Every row gives one point. The last column is the point's height on a tilted bowl or saddle (a function of degree 2), plus a little noise. Along how many of its main directions does it bend up, bend down or stay straight?

Points (16 x 4):
[[-40 -29 -37  35]
 [ -1  42  26   3]
 [-19  10  33   7]
 [  0   0  11  -5]
 [-16 -36 -17   3]
 [  1  44  35   2]
 [ 10 -20 -59 -12]
 [ 27  22  26   0]
 [-11 -53   8   0]
 [-57  19  -8  53]
 [  4 -10 -18 -10]
 [ 39   3  31  -3]
 [-52 -37 -14  60]
 [ -6 -19  15  -6]
 [ 60 -45  10 -12]
 [-34   5  16  23]]
Directions: 1 up, 0 down, 2 straight

Points, 23 rows:
[[  4  31 -19  36  36]
 [-60  -1  19 -11  59]
 [ -1 -20  21  15  15]
 [ 26   6   9   3   5]
 [ -6   4 -17 -46  39]
 [ 23  14  11 -17   9]
 [ 11  25  39   3  18]
 [ 17  18   2  19  11]
 [-13  15  19  35  32]
 [-14 -53   4 -35  60]
 [-33   5 -10  20  32]
 [  4  -1   2  -5   4]
 [-35  -9 -18 -22  37]
 [ 11  -4   6  28  14]
 [-24 -29  21   2  31]
 [-11  21  -2  31  26]
 [-21  10  10 -32  25]
 [  7  21  26   1   9]
 [ -7   5  19  24  17]
 [-17  29  25  12  23]
 [ -4   1   7  -7   6]
 [  2  -6 -21  -3  13]
 [ 31  17  13 -19  15]]
Directions: 4 up, 0 down, 0 straight

Points (23 x 5):
[[ -6  -1   6  -2  -4]
 [ 20   5 -17  -5  -6]
 [ -5  -2   4 -15 -10]
 [ -9 -34  -4  -6 -19]
 [ 11  -2   9  26  35]
 [ -5  20  10   7  13]
 [  8   1  15  32  48]
 [  9 -20 -13   8  12]
 [ 25   5  11 -20 -19]
 [  6 -16 -17 -23  -4]
 [ 19 -23  14  13  30]
 [-11  -4 -24   2   5]
 [ -2   9  13  -9  -4]
 [-17 -21  29   8   3]
 [  8  19   7  23  27]
 [-20 -12  -1  -7 -16]
 [  6 -11   9   4   3]
 [-20 -22 -60  19  60]
 [-20  -4  -8 -27  -7]
 [ 22  -6  11 -12  -6]
 [  7 -16  12  -9  -3]
 [-25  -6  -5   2  -8]
 [  4   8  -2  15  13]]
Directions: 3 up, 1 down, 0 straight

Points, 49 rows:
[[ 34 -19 -19  28  25 -27 -41]
 [ 51   5  22 -18 -35   2 -15]
 [  0  -2 -17   1  34  -1 -22]
 [ -1   7 -20  -4  25 -32  -7]
 [  1  20  -1 -31   2 -41  14]
 [-20  22   9  15  11 -18  12]
 [ 10  24  28  27 -29   1  -2]
 [-20 -37 -23  12  42  16 -53]
 [  2 -21  40   3 -44   6 -31]
 [ -5 -10 -12  44  11  54  60]
 [-31 -42 -26   7  -4  21   4]
 [ -5   3 -18 -18 -28 -23 -13]
 [ 27 -19  42 -23   8  15 -23]
 [  7 -11 -12  17   0   0 -12]
 [ -2  19  13 -19  20  23  19]
 [ 18   3   8  10   2   9   6]
 [-24  -6  10 -13 -11   2   8]
 [ -6  14  12   6 -11  -3  -5]
 [ 23  33 -29  10   8  -3   4]
 [-36 -12  14  -8  -7  13  29]
 [  3 -43  17 -23  29  29   6]
 [ -5 -12 -30 -10 -15 -17 -17]
 [-29  12  22 -49  -3  -5   5]
 [-12 -26   5  16  10 -23  -2]
 [-11  13  -4  10   7  43  39]
 [-14 -41 -20 -25 -19  20  29]
 [  7  -6 -43 -34  -1 -38   8]
 [ -8  10   5   4 -11 -15  -5]
 [ 60 -29   6 -21 -13 -31 -12]
 [ 33  40 -15  11  -1 -13  25]
 [-34 -21 -42  19 -12  -1 -34]
 [-20  23  -7   4  40   8   0]
 [-31 -13  25 -17  10 -15  21]
 [ -8 -13  12   9 -12  32  30]
 [ 22  -4  21  12  -7   6  -4]
 [ 24 -15  16 -13  25  36  22]
 [ 14   1  55   6  -6 -24 -43]
 [ 30 -30 -41 -10 -25   4 -17]
 [-25 -14 -11  -7 -20 -10   3]
 [ 10 -34 -16  -9  -1  19  -5]
 [ -3  10  13  -8 -12 -34  -4]
 [-34  -6 -23   3   4  16  -5]
 [ -6  -5  19 -18  -6  10   3]
 [ 24  60  -5 -18  22 -10  26]
 [ 10 -17  27 -22  38   6 -13]
 [-41   4  14  19 -13  27  44]
 [-11 -21 -26  31  -4  -2 -22]
 [ 13 -25  28  -2  28 -31 -31]
 [ 45 -14  -6  21 -18  49  59]]
Directions: 3 up, 2 down, 1 straight

Points (49 x 7):
[[-17  -4 -14 -11 -15   6   6]
 [-27 -21  20  -4 -30 -17   0]
 [ -1 -10  -3   0 -11  17   4]
 [ -5   5   0  -8  14  11   2]
 [-26  35 -15  -6 -18 -15  -3]
 [-38   0 -10   3   3  22  -4]
 [-10 -33 -16   4  -8  58 -21]
 [ 49  17   5 -18  17   0 -13]
 [  7  17   9 -41 -42 -28 -28]
 [ -7  11   3   7   2 -16   6]
 [  4 -15  13 -40  14 -43 -14]
 [  1  24 -38 -21  11  -9   6]
 [  9   2  10 -40  38  -9  -9]
 [-31  11  39 -27  20  19 -24]
 [-21 -13  16  -5  -2  -5   2]
 [ -2 -29   7 -52  12 -45 -22]
 [  5  -1  -9 -32  10 -11   2]
 [ 13   6 -34  21  -3   7  -1]
 [ -1 -11 -30   9  -5 -23   1]
 [ 24  -6   0 -34   5 -13  -4]
 [ 21  -1  -6 -13   4 -17   3]
 [ 21   8  -9   5  -2  -6   4]
 [  2  12   1 -13   5  20   1]
 [-17  14 -18  14 -33  -6   5]
 [ -1  -1  18  -3 -13 -47  -4]
 [ 18 -27 -14 -32 -26   6  -1]
 [  1 -45  -2   2  -3  15 -12]
 [ 15 -20  32  15  23 -29  -4]
 [-27 -28  -2 -39   8  -7  -8]
 [ -7  38 -16   3  24 -32   0]
 [ 15  18   8   3   3   3   0]
 [ 21  11  -9   1  -2 -29   2]
 [-28 -35  -2  60  14  34 -60]
 [-12 -37   1  -6 -36   4  -1]
 [-14   9  15 -22 -20 -32  -9]
 [  0  -6 -14   9  -1  12   3]
 [ 14 -14 -32  21  23  21 -16]
 [-14  32  -8 -12 -23   5   0]
 [ 30  -1  -4   7   8 -32   0]
 [-21   0 -28   5 -13  13   3]
 [ 13   3 -27 -16 -41  14   8]
 [ 23   0   0  22  29  14 -11]
 [ 20 -22   0  -9 -22 -35  -6]
 [ 21   1   9   7  -7  26  -3]
 [  6  14   5  14  -5  19   1]
 [-15  -4  20  20  -9 -10   5]
 [ -7 -33  13   0  21  11 -11]
 [ 14  11 -23 -26  10  11   5]
 [-27 -13  -8 -10  22   2  -3]]
Directions: 0 up, 4 down, 2 straight

Points (72 x 9):
[[  0   4  -4  15  -6   4   1   0   1]
 [ -5  12  23  19 -23  25 -24 -22 -55]
 [ 18  -8  17 -11  31  -9  10   0  25]
 [  2  -9   4   4  14  -9   7   9  14]
 [ -9 -30  10   0   3  14  -3  -1   1]
 [  9  26  -7 -15  -5   5  -8  26 -20]
 [-19  -3   7  -7  10  22  49  18  13]
 [-14 -33  21   4 -12 -45  24   0   2]
 [ -4 -14 -17 -12   7  20  25   3 -10]
 [-40 -23 -14 -43 -24   1  -4  18 -60]
 [-25  -3  25 -11  -2 -12  -8  -9  38]
 [-18  -5   3 -18 -14  13  -5  -1 -14]
 [ 22  -5  -7  19 -29  60  27 -10 -52]
 [-18 -29  -2 -11 -32   5 -19 -10 -19]
 [  0  -2  -5   1   8 -14  -7  11  10]
 [ 14  25  -3   6  -9 -18   1  27 -13]
 [  8  12  12  -9  20   7   2   8   6]
 [ 16   9  -1  17 -30 -14  16  31 -24]
 [ -1  -8  -7  26  12   1   9  33  -8]
 [ -3  26   0 -14   4 -31   9  -2  -3]
 [ -7  36   9   6 -19   7  21  11   0]
 [ -2   5  -6  42 -14  -6  -2  -9  -8]
 [ 25  13 -34   7   6 -15  21   3 -11]
 [-26 -15 -41  -2 -10   0 -11 -12 -21]
 [  7 -14 -13   1 -18 -20 -14 -48 -10]
 [ -7 -22 -23   4  -7 -18  14 -23 -23]
 [ -3  24  18  19 -11  19  -2   8 -22]
 [-51  19 -40  30 -12   3  17  -2 -47]
 [-22  -7   8   4 -13 -16 -17   9  41]
 [-17   2  -4  37  13  30   7 -23 -47]
 [ -3   6   0 -11   0  -2 -41  -2  -3]
 [-19  21   2  10  -4  -9  20   5   3]
 [  3   8   9   8  -4  -3  -2   6   5]
 [ -6 -13 -15  23 -39  25  13 -20 -60]
 [-18  -1  32  42   5  12  -2  13 -44]
 [  4  -2  11 -13  18  -9   1  -6  14]
 [  6   6  -5   5  -9  13   4  10  -7]
 [  3 -11  -3  12  13   0   9  16   9]
 [  0   9  -3   4  26   7  16  19   8]
 [-36  29 -14   1   6 -25 -15 -28  16]
 [ 16   1 -15 -18  -5 -22   3 -29 -27]
 [ 15  24   1  27   7 -14  10  15 -22]
 [ 10  28  -3 -24  -3   9  30 -20   7]
 [ 12   7  25  15  21  23   6  39 -32]
 [-19  11   7 -29  13  -4   9 -18  29]
 [ 32   2   5   5  11  21  16   0  15]
 [-12  -1  -6  17  -3 -11 -17  19  24]
 [ 23   8  23   6 -15   0 -15   3 -14]
 [ -7  -7  15 -16   8  -3  15  11  20]
 [ 13  -4  34  -4 -13  16   2  -5 -19]
 [ 12 -31  -7  27  11   8   0  -8  37]
 [ 42 -11 -11  19  -1   3  17 -18  44]
 [  1  -7 -15 -25   1  12 -17   8 -33]
 [ 20   6   2 -34   1 -32  -6 -34 -52]
 [  0  -9  -2  17 -24  27  -4 -17 -33]
 [ 14   5  12  -4  22 -17 -13  12  -6]
 [-28 -12   3   4  10  19 -17  12 -16]
 [-10  -6  16 -11   1  29 -37  32 -56]
 [  2  -9  -1   7  10   7  19   5   9]
 [ 10 -45   8 -11  14  27  10  -6  23]
 [-13 -12 -22  -7  41  -4  20  15  -2]
 [ -1   9  26 -32 -24  -7  13  -6 -12]
 [-10   6 -28 -24  26 -17  11   0 -23]
 [ 11   0 -20 -10 -19  11   4  -6 -17]
 [-18  -9   4 -26 -17  18   5  37 -39]
 [-24   0 -19  33  11 -15  15   9 -25]
 [ 22 -22  -9 -32  -2   4  -5  -3 -31]
 [ -9   1  18   5  12  16  41  11  18]
 [ 26 -26  -9  21 -21   5  17   7  20]
 [  8  -1   7  -8  -8 -28 -10  -2  10]
 [ -1 -18   7  13 -21   9  -9   6   1]
 [-31  -6   6  10  -7 -22  -7  21  42]]
Directions: 3 up, 5 down, 0 straight

Points, 67 rows:
[[ -7   1  -7  -2  33 -20   5  12 -14]
 [ -3   3   9  14 -21 -10  25   0 -19]
 [-18   6 -13   2 -31  29 -12  -5 -16]
 [ 13   2  11  10  19  -9 -27   0 -12]
 [-14   1 -18  13 -10 -10  18 -23 -22]
 [ -9  18   1 -20  -4  14  -3  22  -3]
 [ -3 -24  16  -1  13  14 -28  17 -14]
 [  5   3  34  -1  -9 -23  -5   7 -20]
 [  9   0  43 -33 -20   8   2  19 -29]
 [-11   3   7  -5 -38  41  11 -47 -56]
 [ -9 -24 -23   8 -17 -18   6  16 -19]
 [-11   9   5   1 -19 -21  -4 -14 -16]
 [ 35 -10 -13 -20   2  -7  40  18 -34]
 [  3  22 -28   6   4  -2  -1   0  -9]
 [-15 -15  13 -22 -13 -22 -10   8 -18]
 [  3  13  25  -5 -19  60 -24  -4 -34]
 [  6  -5  11   6  16  28  -8  -7  -7]
 [ 24  16  12 -34  27 -13  -1 -12 -25]
 [  2  18  17  11  18 -32  -1  16 -24]
 [-10   0   5 -11 -27 -45  -2 -48 -60]
 [-40  -3 -15 -48   0 -29  -9   5 -41]
 [-18 -24   5  -2  55 -21  21  10 -43]
 [ 15  -5  17 -37  14   7  10 -10 -20]
 [  1 -14 -22  -7  15  -6 -13  14  -6]
 [-14  41  -7 -27  -1   0  30   4 -28]
 [-24 -41  -3   7   4  21  13  21 -24]
 [ 46 -11  -1 -23   5  11 -21   3 -21]
 [-19  25  24 -15 -14  -5  -9  -1 -16]
 [  6   2   6 -10   0 -26  42 -11 -35]
 [ -3  -5  10   4 -18  16   3   9  -5]
 [  9 -26   0   0 -35 -36   3 -18 -41]
 [ -5   8  16   5 -13 -19   1  36 -18]
 [-16  -4 -18 -22 -44  41 -15   3 -35]
 [ -1  -1   5  -4   4   8 -11 -20  -6]
 [ -4  17 -15  24  -3 -11 -30  18 -17]
 [ 10  23  26   3  27   1  21  20 -21]
 [-10 -26  32 -10  -2 -28  -4  18 -31]
 [-10  -8 -27   6  31  15  20  -5 -17]
 [ 17  14 -18  15   6  -1  -5   1  -7]
 [  4  -3  -4   5  -1  18 -37   7  -8]
 [ 12  -3   9   7 -33  26 -22 -15 -21]
 [-17   5  -7 -13  -4  15  17 -17 -13]
 [ 12   9  -2   2   6  11  14   6  -2]
 [  4  15  16  -5  13 -34 -23   7 -22]
 [ -3  -2   5  39  28 -16   9 -19 -31]
 [-21  -2  25   7 -13 -32 -18  20 -29]
 [-23  45  51  -2  -9   3  13 -22 -52]
 [ 17  -4  12  12 -12  -4  -1 -43 -31]
 [ 18 -13 -20 -28   2 -14   7 -11 -20]
 [  5   0  10  -3   2  -1   8  46 -15]
 [-16   0 -13 -22 -14  36  -7   7 -13]
 [ 17  11  -1   5  -9   2  18  -1  -9]
 [-24   5  12 -23  -2  15  -4  29 -12]
 [ 29  -4   1   7  -1 -11   6  23 -13]
 [-25 -15  16  19 -10  23   2 -41 -40]
 [  2 -17  10  -1 -15  14   2  47 -20]
 [ -9  19  -8 -19 -55  14  -4  -7 -34]
 [  5  -2 -20 -14  13  -1  20  11  -9]
 [  9  11 -15   4   0 -14  20 -15 -17]
 [ 23  20   6   9   0   7 -35 -14 -17]
 [  8  13  -6 -14   7 -25 -22  -5 -14]
 [  0  27   0  27 -15 -28  15   9 -30]
 [ 13 -30 -24  14   5 -36  -7  -6 -32]
 [-19 -37  16  15  17 -25 -22  -6 -36]
 [-19 -34 -30  29  24  14   9 -15 -32]
 [-26 -23  15  -6  -9 -17  21   2 -27]
 [  5 -19 -19 -20  13  35 -29 -25 -29]]
Directions: 0 up, 8 down, 0 straight

Points:
[[-25  10  11  -8 -23 -18   1  41  10]
 [ 36  17   2  25 -47  -7 -21  16  42]
 [  2  -5   2  23  18 -22  33   5   0]
 [ 20  36   7  26  -5  13  21 -30  -1]
 [-37  -2  12   6   1 -21 -22   6  27]
 [ 17  20   0 -16  15   2  -9  17  15]
 [  9 -14 -45 -17  10  12  16  19  19]
 [ -8  -2   2  25 -60  -6 -14  -7  30]
 [  2 -17  16  -8  34  49  -4  -4  13]
 [ 17 -20  -1  -1  23 -13  -4  -4   2]
 [-37 -17 -38  12 -15 -11 -15  -9  52]
 [-28   3 -15 -14  23 -35 -32  -2  60]
 [-28  -9  -5 -23 -11  -7  -5  27  16]
 [ 38 -15  33  12 -26   4 -34  10  37]
 [ 33  20  -9  11 -14 -22  19  39  25]
 [-10 -19   6   4  44 -11   1  -5  10]
 [ -9 -23 -16  42  18   0  13 -34   1]
 [-36  -1 -13  -7   9   6   6 -14  19]
 [ 33 -19  -1   3 -15 -13 -14   0   4]
 [-23  11   0 -27   5  -1   5  29  17]
 [ -5 -29  43  28   0  18  28 -20 -36]
 [  5   3  -8  -8  -2  -3  -5 -11   4]
 [-12 -10 -33 -13  12   7   2   2  22]
 [ 21  -3  13  -3   3  20  -6   9   7]
 [-10  18  12 -22  18  19  11 -14   6]
 [-10  23  -6  10  11  15   1 -20   3]
 [ 43  -3 -16 -17 -27  -7 -12 -20   0]
 [-18  29  -6  13 -22 -24 -11   9  18]
 [ -2  -1  10 -14   5   7 -18  -9   7]
 [ -8  34   3  12  20  -2 -12 -35   8]
 [ 20  29  16   4  37  42 -47  -3  41]
 [ 15 -21   8 -35 -17   3  -9   3 -14]
 [ 10  25  32   7  26  -4 -11  23  28]
 [  3 -36  13  -2  10 -10   1 -14 -14]
 [ -3  -3  -5   6 -36 -11 -28  -6  29]
 [ 10  11   2   0  -6  25 -10 -40  14]
 [ 12  10  -4   5  19  -7 -19 -22  13]
 [-11  38  11  31 -25 -41   2   4   8]
 [-34  -7  27  -5 -23  -5 -11   3  10]
 [  6  13   0  -3  -9 -21  22   7  -2]
 [  7 -16 -14  -5  19  51 -38 -26  43]
 [ -5 -39  11   6 -33 -15  -8   0   0]
 [-20 -36 -15  20  10  32  10  -3   0]
 [ 10 -32  12  -9   8  12   5   3 -10]
 [  7 -26  11 -10  -7  13   2  16  -3]
 [-35 -29  -2  15  39 -25  -9 -17  31]
 [ 12 -17  -6  18   8 -24 -25  16  30]
 [  2  -2  12  25 -33   7   5 -33   2]
 [ -9  41  -7   7  25  11  -7  14  17]
 [ -7   4 -19   5 -30   2  37  10   1]
 [  5 -30  40  -3 -16  -6  -4  22  -3]
 [-20 -16  -1   4 -26 -23  14  -2  -6]
 [-11 -17   0  23 -22 -15 -11   7  11]
 [-24   5 -14 -10 -32 -15   2 -27  21]
 [-10   2  23   2   3  31 -14  -2  12]
 [-12 -16  -4   1   0 -34  13 -16   3]
 [  8   4  30  25 -15   8 -27  13  28]
 [ -8  32 -23  -6   4  13  20 -39  26]
 [  7  -9 -17 -16 -12   5  -5  -1   6]
 [ -5  -3  29  -9  -4 -37 -10  11   5]
 [ 16  19  14  -5   7  28   7   7   9]
 [-23  -2 -12  -9  -3 -15 -14 -11  24]
 [ -3 -30   3  24  12 -33  24  -1  -1]
 [  8   4  -7   4  -4 -40 -15 -29  22]
 [  6  36   2 -12   1   5  -5  15  13]
 [ -7 -13 -10  -1  24  18  -6  18  12]
 [ 36  17  -9  38   6   9  -3  32  32]
 [-14 -30 -48   4  28  22  -5 -21  41]
 [ -1   0 -33  11 -13  13  24  25   8]]
Directions: 4 up, 1 down, 3 straight
